Each row of a before or after table is a point. The points were changed in one or more steps. Then noise was added and the rows were shuffled. The steps act on columns, c1 being the first. What was done? A step turns or swaps two columns, mirrors them in a line or flattens them onto one, adds a multiple of one to another, or multiplies or shifts one. Angles are multiples of 10 degrees, from the lower column toward the higher: turns from -170 to 170, lines from 10 to 170 but not 90. Use the fewest steps. Two steps may share a column if one is a turn and the other turns, adds or multiplies; they go together, in the order done. Otherwise the lowest column goes first.
In the rows, 128 means zero.

Before:
[[ 76 147  85]
 [158 113 133]
 [149  95 134]
 [110 134 167]
 [118 119 152]
 [ 87 126 102]
 [143  84 156]
 [ 77 132 116]]
After (8 x 3):
[[133 146  92]
 [102 101 118]
 [128 131 105]
 [188 128 155]
 [183 128 122]
 [176 116 134]
 [ 96 115 128]
 [ 98  99  92]]
Steps: turn c2 and c3 by -20 degrees; turn c1 and c3 by 160 degrees

Before:
[[156 132 125  64]
 [176 150 130 132]
 [135  92 139 145]
 [126 152 112 161]
 [142 112 185 112]
 [137 154 108 155]
 [ 94 135 150 155]
 [192 169 169 122]
 [154 116 160 129]
 [100 172 104 107]
 [114 152 132 116]]
After (11 x 4):
[[100  84 103 147]
 [138 160 124 101]
 [147 118 108  84]
 [117 186 112 110]
 [ 78 125 126  79]
 [146 156 153 127]
 [143 144 111 170]
 [158 102 115 139]
 [145 144  71  66]
 [157  98 116 130]
 [113 120 105 139]]
Steps: turn c1 and c4 by -70 degrees; turn c2 and c3 by -120 degrees

Before:
[[115 116 165 153 117 160 150 115]
 [121 115 152 120 119 128 112 160]
 [143 120 128 140 108 120  96 116]
 [163 130 156 142 142 122  94 146]
 [ 95 112 143 136 149 130  78 145]
 [163 109 143  94 145 117  95 103]
 [110 132 151 125 157 115 219  91]
 [177 143 103 135 124 171 117 120]]
After (8 x 8):
[[119 120 154 118  98 141 114 159]
 [146 110 168 151 142  92 151 138]
 [119 121 123 144  73 128  97 113]
 [150 112 140 139 104 136  79 155]
 [164 133 151 127 252 129 222 104]
 [ 91 143 108 132 113  75 118 110]
 [ 86 132 157 139 107 132  96 125]
 [110 109 143  95 115 121  91  86]]
Steps: turn c1 and c8 by 150 degrees; turn c6 and c8 by 160 degrees; add 1 times c7 to c5

Before, 11 rows:
[[ 98 100 131 126 147  91 107 123 124]
 [ 78 187 179 108 150 192 144 197 137]
 [128 159 149 104 125 190 124 166 122]
 [114 139 125 137 172 103 101  87 142]
 [120 125 119 106 154 126 129 108 122]
 [121 135  77 165 129 135 147 157 107]
 [123 103  94 149 160 150 148 161 152]
 [144 167 171 116 125 140 161 154 129]
 [143 104 100 156 177 107  95 142 120]
 [ 86 156 158 112 132 146  85 151 183]
 [115 109 142 160 146 135 116 107 125]]
After, 11 rows:
[[139 178 170 115 126 134 160 100 130]
 [160  96  93 151 159 146 143 114 150]
 [141  89 133 125 148  88 113 155 123]
 [153 139  79 165 126 134 147 118 103]
 [215 202 175 109 151 190 143 141 134]
 [ 97 138 124 138 169  98 101 164 139]
 [111 124 120 107 153 124 127 144 124]
 [114 105 142 159 146 131 117 153 126]
 [163 165 153 111 135 146  86 153 177]
 [135  95  97 157 178 107  95 109 124]
 [155 163 151 104 129 186 123 111 120]]
Steps: turn c1 and c8 by -120 degrees; multiply c2 by 1.3

Before (11 x 12):
[[125 120 134 103 146  87  90 146 103 105 164  82]
 [109 139 142 107 148 100 142  98 132  77 147 101]
 [110 140 126  70 109  88  95 100 166  78 123  86]
 [139 111 154  85 128  79 164 146 129 139 105 153]
 [166 111 132 120 129 131 171 163  73 164  72 126]
 [144  74 155 147 168 115 125 146 103 146  84 124]
 [121 123 103 134 134  85 111 113 132 133 151 101]
 [188 100 138 160 143 126 109 154 112 120 143 120]
 [187 102 108 146 183 109 121 159  71 134  93 153]
 [141  54 121 125 141 138 143 145  84 125 108 163]
 [104 131 146 114  93  62 130 116 119  82 113 115]]
After (11 x 12):
[[143 110 134 120 144 167 111 165  72 159  91 132]
 [120 139 123 107  88 151 148  99 132  99 132  93]
 [122 141 100  69  65 110 178  99 166 107 109 125]
 [151 104  95 145 169 129 147 159  72 120 107  85]
 [151 100 136 161 124 111 137 155 111 126 157 109]
 [127 124  71 134 110 128 173 112 130 146 141 116]
 [118 130  99 114  84 153 190 114 121  97 106 149]
 [125 120 105 103  86 106 180 146 104 131 176  94]
 [134 112 118  84 151 180 162 146 129 125 115 136]
 [132  53 130 124 159 138 112 145  85 110 117 123]
 [135  77 145 146 146 129 141 145 103 147  94  91]]
Steps: multiply c1 by 0.4; add 0.7 times c6 to c3; turn c6 and c7 by -110 degrees; turn c10 and c12 by 30 degrees; turn c5 and c12 by -70 degrees; add 0.5 times c8 to c11

Before, 14 rows:
[[128  87 148 137 128  93 107 112 143 114  92 136 154 114]
 [144 166 177 147  77 165 142 142 110  93 102 143 105 100]
 [133 140 123 163  96 115  77 102 167 137  95 114 123 174]
 [111 125 142  83 153  99  91 105  96 142 134 159 125 193]
 [100 206 135 151 123 154 115 156 113 162 101 156 162 152]
 [206 132 128 127 108 155 128 130 109 160 150 171 120 111]
 [117 140 117 141 129 132 110 138 145  74 169 137 116 135]
 [138 145 132 139 146 168 129 120 137 112 110  88 172 137]
 [176 138 153 150  64 157  75 136  97 141 124 117 102  57]
 [116 173 137 136 145 171 131  65 118 143 142 114 124 114]
 [167 127 146 163 137 132 117 152  87 148 116 169 121 152]
 [120  81 103 112 117 144 118 125 110 103  93 127 116  99]
 [ 94 173 153 112 166 133 106 120 145 106  65  97 127  84]
 [120 161 112 127  90 117 167 124  73 124  96 101 118 139]]
After:
[[138 124 189  80 151 118 176 106  95 143 121 171 126 137]
 [166 167  85 112 168 159 137 122 145 102 168 118 128 152]
 [130 145 138 139 144 137 122 119 141 114 134  73 178 135]
 [134 163 137 126  90 159  67 125  70 123 171 130 121 111]
 [ 90 129 153 161 137  84 136 151  88 142 139 135 118 145]
 [151 172 110 134 147 123 134  68 120 143  98  89 123 140]
 [141 139 133 138 128 117 162 134 142  72  94 135 114 112]
 [ 90 134  57 153  64 115 163 138  92 141 191  89 100 154]
 [119 135 171 162  97 143 158 102 168 138 201 130 126 122]
 [ 60 132 112 126 104  64 132 127 107 160 119 105 119 130]
 [164 206 151 150 124  96 123 158 118 164 166 129 159 139]
 [116  87 117 134 129 141 135 115 145 118 171 164 156 149]
 [142  81  97 113 115 123 122 125 108 106 170 114 112 106]
 [129 164 103 150  80  98  93 140 109  92 182 101 105 176]]
Steps: turn c1 and c6 by -160 degrees; turn c6 and c12 by 60 degrees; swap c3 and c14; add 0.7 times c5 to c11; turn c7 and c11 by -160 degrees

Before:
[[174 160 147  86 160 125  86 142 146  99 157 154 145  80 158 138 131  99
   95 165]
 [125 183  68 169 153 141 142  95 119 135 141  79 144 162 121 147 132 135
  142 161]
 [154 162  97 182 120 140 132 112 162 119 136 108 106 149 114 162 129 141
  143 166]
 [103  82 132 115 173 123 109 111 110 120 113 130 131 114 121 108 166  67
  189 139]
 [191 165 154  93 161 117 145 165 161  73 146 150 161 143 174 144 151 105
  108 152]
 [152 181  98 143 119 136 135 107 128 128  86  78 123 147 157 158 130 124
  151 151]
 [103 108 104 113 123  90 158  89 105 136 106 128 124 119 122  87 130  81
  154 110]
 [101 160  88 134 126 132 126 115 159 115  91  88 132 178 121 132  95 130
  143 171]
 [120 138  89 147 150 144  86 168 149  96 155  95  73 168 168 146 171 109
  104 177]
 [114 101 116 132 152  91 104 145 112 101 101 147 148 103 122 123 174  47
  125 143]
 [106 124 152  93 150 109 107 183  97 113 114 160 124 118 126 125 151 105
  127 133]
 [117 112 119 134 158  73 107 104 105 155  91 133 122 163 126 109 135  85
  158 137]
 [114 115 141 135 161  95 101 131 121  88 114 159 152 110 174 104 157 108
  141 126]
 [149 122  88 147 121 160  99 160 118 102 168 125 122 152 169 175 128 111
  112 198]]
After:
[[103 176 131 124 173 113 109 167 111 120 136 129 132 114 121 107 111  68
  189 139]
 [154  78  97  89 120 154 132 129 162 119 131 109 106 150 115 161 111 141
  143 166]
 [106 143 151 160 149 102 107 150  97 112 126 160 124 117 126 125 183 105
  128 133]
 [191 105 154 174 162 128 144 152 161  72 162 150 161 143 174 143 165 104
  107 152]
 [116 141 119 117 158  98 107 135 105 155 106 134 122 163 127 108 104  84
  157 137]
 [174 112 146 179 160  91  85 132 147  99 173 154 145  79 158 139 142 101
   94 165]
 [120 113  89 112 150 172  87 171 149  96 167  95  72 168 169 147 167 110
  104 177]
 [125  62  68 109 152 165 143 132 119 134 153  79 144 162 121 147  95 136
  144 160]
 [152  73  99 133 119 150 134 130 128 129  81  78 123 148 157 159 106 124
  151 150]
 [101  96  88 134 127 167 126  95 159 114  91  88 132 178 121 133 115 131
  144 171]
 [147 127  88 108 121 177  99 128 118 102 164 125 121 152 169 175 159 110
  113 199]
 [114 152 116 116 151  73 103 173 112 101 114 147 148 103 122 124 145  47
  126 143]
 [113 137 142 117 161  82 100 158 120  88 132 159 151 110 174 105 131 108
  141 126]
 [103 152 104 135 122  84 158 130 107 135 105 128 124 118 123  86  89  80
  154 110]]
Steps: turn c2 and c4 by 160 degrees; add 0.5 times c5 to c11; add 0.7 times c14 to c6; swap c8 and c17
